Each row of a before or after table is a point. One or more steps were done to the points. Then noise was added and the rows were shuffled. The steps act on how far a point lies along the listed directions, d1 being the first. Name the steps. A step turns or swaps two directions, mirrors them in a line or flattens them onto one, adds a multiple of one to another, or multiplies one. Angles are multiples of 10 degrees, from the lower direction toward the higher: turns from -170 to 170, lines from 10 to 170 but not 90. Use the fewest steps. Two steps may share a direction if one is a turn and the other turns, adds or multiplies; they go together, in the order done. Otherwise the lowest direction goes first.

Directions:
(1): .30  -.02  .57
(2): .10  .64  -.03
(3): .56  -.10  -.30
Before:
-.67  .50  -.55
-.77  .02  .39
-.27  -.69  .24
.36  -.50  -.88
-.06  -.15  .13
-.15  .21  -.03
.35  .41  -.57
.19  -.59  .10
.11  -.15  .34
.28  -.01  .13
-.28  .15  .20
.39  -.29  .14
.15  -.27  -.19
After:
-.33  -.50  -.16
-.38  -.22  -.28
-.25  -.17  .09
.83  -.26  -.10
.15  .14  .06
.09  -.18  -.11
.09  -.75  -.09
-.77  -.32  .72
-.04  -.15  -.39
-.19  .06  -.20
-.40  .57  .42
.40  .06  -.10
.58  .33  .77
Steps: turn d1 and d3 by 160 degrees

Directions:
(1): -.24  -.06  -.39  .64  .29  .27  -.54  .20
(2): -.31  .06  -.43  -.12  -.18  -.79  -.05  .38
(3): -.46  .43  .00  -.18  -.54  .52  .03  .33
(4): .27  -.57  -.34  -.56  -.19  .26  -.39  .15
Before:
.75  -.69  -.25  -.86  -.04  .04  -.37  -.15
.38  -.45  -.26  .04  .16  -.27  -.37  .23
-.43  -.09  -.47  .02  -.06  -.32  -.65  .41
-.13  .27  .45  -.38  -.37  .28  .60  -.11
-.56  .60  -.07  -.49  -.64  -.38  .23  .57
-.33  .49  .08  -.11  -.65  .31  .28  .22
-.31  .17  .23  .56  -.07  .77  -.12  -.01
-.10  .22  -.10  .15  .19  .52  -.39  -.02
.54  -.42  -.03  .18  .40  .30  -.17  -.51
-.28  -.20  -.18  .02  .04  -.87  -.04  .17
.36  -.54  .26  -.19  .06  -.21  -.45  -.34
After, 11 rows:
-.77  .56  -.40  .04  -.39  -.14  -.23  .76
-.47  .19  -.10  .50  .06  .64  -.16  .19
-.45  .47  -.10  .21  -.51  .45  .03  .31
.13  .30  .28  -.46  -.09  .25  .13  -.24
.30  -.57  .19  -.02  .17  -.14  -.59  -.30
.51  -.42  -.06  -.28  .02  -.40  -.09  .12
-.07  .25  .63  -.09  -.36  .50  .44  -.21
-.14  -.01  .00  -.72  -.40  -.61  -.04  .18
.56  -.73  -.54  -.40  .16  .21  -.77  .02
.64  -.38  .14  -.06  .29  .20  .04  -.60
-.28  -.18  -.20  .02  .05  -.86  -.05  .18
Steps: multiply d1 by -1
